Each row of a before or after table is a point. The points were changed in one or more steps. Then noise was added and the rows were shuffled. The steps act on columns, c1 being the first. Name the steps. A step turns or swaps two columns, mirrors them in a line or flattens them onto one, adds a multiple of one to another, or multiplies or shifts one. Angles are multiples of 10 degrees, from the lower column toward the higher: turns from -170 to 170, lines from 10 to 170 but not 90. Use the fewest steps. Two steps may share a column if one is a turn and the other turns, adds or multiplies; they go together, in the order done. Otherwise the lowest column goes first.

Before (11 x 2):
[[ 1.9  4.6]
 [ 2.0 -2.5]
 [ 1.7 -4.3]
 [ 0.5  9.7]
 [-0.3 -6.5]
 [ 0.7 -2.5]
 [ 2.4 -5.3]
 [-3.4 -2.2]
 [-0.2 -3.9]
 [ 0.2 -4.4]
 [ 0.7  8.7]]
After (11 x 2):
[[ 2.3  3.2]
 [ 4.4 -2.7]
 [-8.5  0.8]
 [ 2.2 -1.5]
 [ 3.8 -0.2]
 [ 5.4 -3.2]
 [ 4.3 -0.6]
 [ 2.8 -1.5]
 [-9.8  0.7]
 [-5.2 -0.9]
 [ 6.7 -0.4]]
Steps: mirror c1 and c2 in the line at 130 degrees

Before (14 x 6):
[[ -5.2 -10.7   5.0  -5.7   8.8   7.2]
 [ -1.4  -7.9  -0.4  -5.3   1.5   7.2]
 [ -3.6  -1.2   3.3  -1.7   7.8   9.5]
 [  5.4   2.6  -3.2   3.7   1.7  -1.7]
 [ -2.8   1.6  -5.0   4.0   0.8   4.3]
 [ -1.2  -8.2  -1.0  -7.6   0.8  -0.4]
 [ -3.0  -1.9   5.7  -1.3   7.7  11.2]
 [ -0.4  -8.5  -0.1  -2.5   5.1   2.5]
 [ -0.1  -2.6   0.1   3.9  -1.2  -1.6]
 [  3.8  -9.6  -1.4  -5.4  -1.4   1.7]
 [ -6.5   7.3  -3.1  -2.2   4.6   4.0]
 [  0.7  -0.8  -1.6   5.1   0.5  -0.3]
 [  1.2   2.5   0.3   1.8  -4.4  -0.7]
 [ -4.6  -1.6   1.4  -0.9   8.3   7.7]]
After (14 x 6):
[[ -6.4   9.6  -5.6   0.6   2.3   3.6]
 [-10.4   2.4   4.1   0.3  12.4   5.0]
 [ -8.7  12.2  -0.4  -0.4  14.1   0.7]
 [  1.6  -3.0   2.1  -0.4  -7.0   0.6]
 [ -9.1   1.7   0.4   0.0  13.4   1.4]
 [  1.0   0.2   3.9  -4.3  -2.1  -1.2]
 [ -2.2   8.7  -2.7  -2.2   8.1   1.4]
 [ -5.2  -3.5  -1.1  -2.9   1.2   0.5]
 [ -9.3   2.1   1.7   0.6  12.5   3.6]
 [ -0.5  10.9  -8.5   2.7   1.4  -1.3]
 [  0.8  -1.8   3.5  -4.5   0.7   0.3]
 [  4.7  -4.0   0.2  -1.9   2.9   2.9]
 [  1.1  11.3  -7.0  -0.4  -2.1   4.3]
 [ -7.2  -5.2  -5.6   5.7   7.3  -2.3]]
Steps: turn c1 and c6 by 50 degrees; add 1 times c4 to c3; turn c2 and c4 by 150 degrees; multiply c5 by 1.6

Before (10 x 9):
[[  5.9  -8.9  -5.5   0.1  -0.5   3.3   2.4  -2.8  -2.0]
 [  5.7  -7.5  -1.9  -1.8  -3.2  -2.0  -0.3   2.3   0.3]
 [ -4.8  -7.3  -4.6  -0.5  -2.6 -17.5   1.0  -7.0  -2.5]
 [  2.6   0.2   0.4  -1.2   3.6   3.4   3.7   1.1  -2.1]
 [  3.9  -2.7   2.3  -1.5  -6.4   1.3   1.1  -8.8  -2.2]
 [  4.8  -0.7   1.8   2.7   4.3   1.9  -2.5  -3.4  -0.7]
 [ -2.8  -6.9  -3.9   0.2  -1.2   4.5  -3.2   2.2  -1.0]
 [  5.3   3.2  -5.8   0.1   1.8   1.2  -2.0   0.1  -3.1]
 [  0.1  -1.7  -0.1   9.4  -3.4   5.1   2.3   0.9   2.0]
 [ -3.7   6.6  -0.8   0.0   4.0   5.8  -1.3  -2.2  11.0]]
After (10 x 9):
[[ -6.3  -4.6  -1.2  -1.8  -3.3  -2.2   1.4  -0.4   4.0]
 [ -2.8  -1.5  -2.2  -1.3   3.8   3.3  -3.3   0.0  -1.1]
 [  1.7  -5.0  -0.8   0.3  -1.0   4.6   4.9  -2.9   3.4]
 [ -0.6  -3.4   1.1  -1.8  -6.4   1.5  -2.5   9.5   0.6]
 [ -0.6   0.3  -1.5   9.5  -3.4   5.4  -1.6  -0.8   1.7]
 [ -3.2  -1.0   3.0   2.6   4.4   2.3   1.0   4.7   0.1]
 [  4.2  12.6  -0.1   0.1   3.7   6.0   1.6   0.5   1.7]
 [  6.8  -6.6  -4.2  -0.5  -2.7 -17.9   2.0   5.2   2.8]
 [ -5.2  -0.2  -3.0   0.1   1.7   1.3   5.6   1.6  -3.3]
 [ -4.3  -7.1  -5.5   0.4  -0.3   3.5   1.6   4.2   3.9]]
Steps: turn c1 and c8 by 160 degrees; turn c2 and c9 by -50 degrees; multiply c9 by 0.7; mirror c3 and c7 in the line at 160 degrees
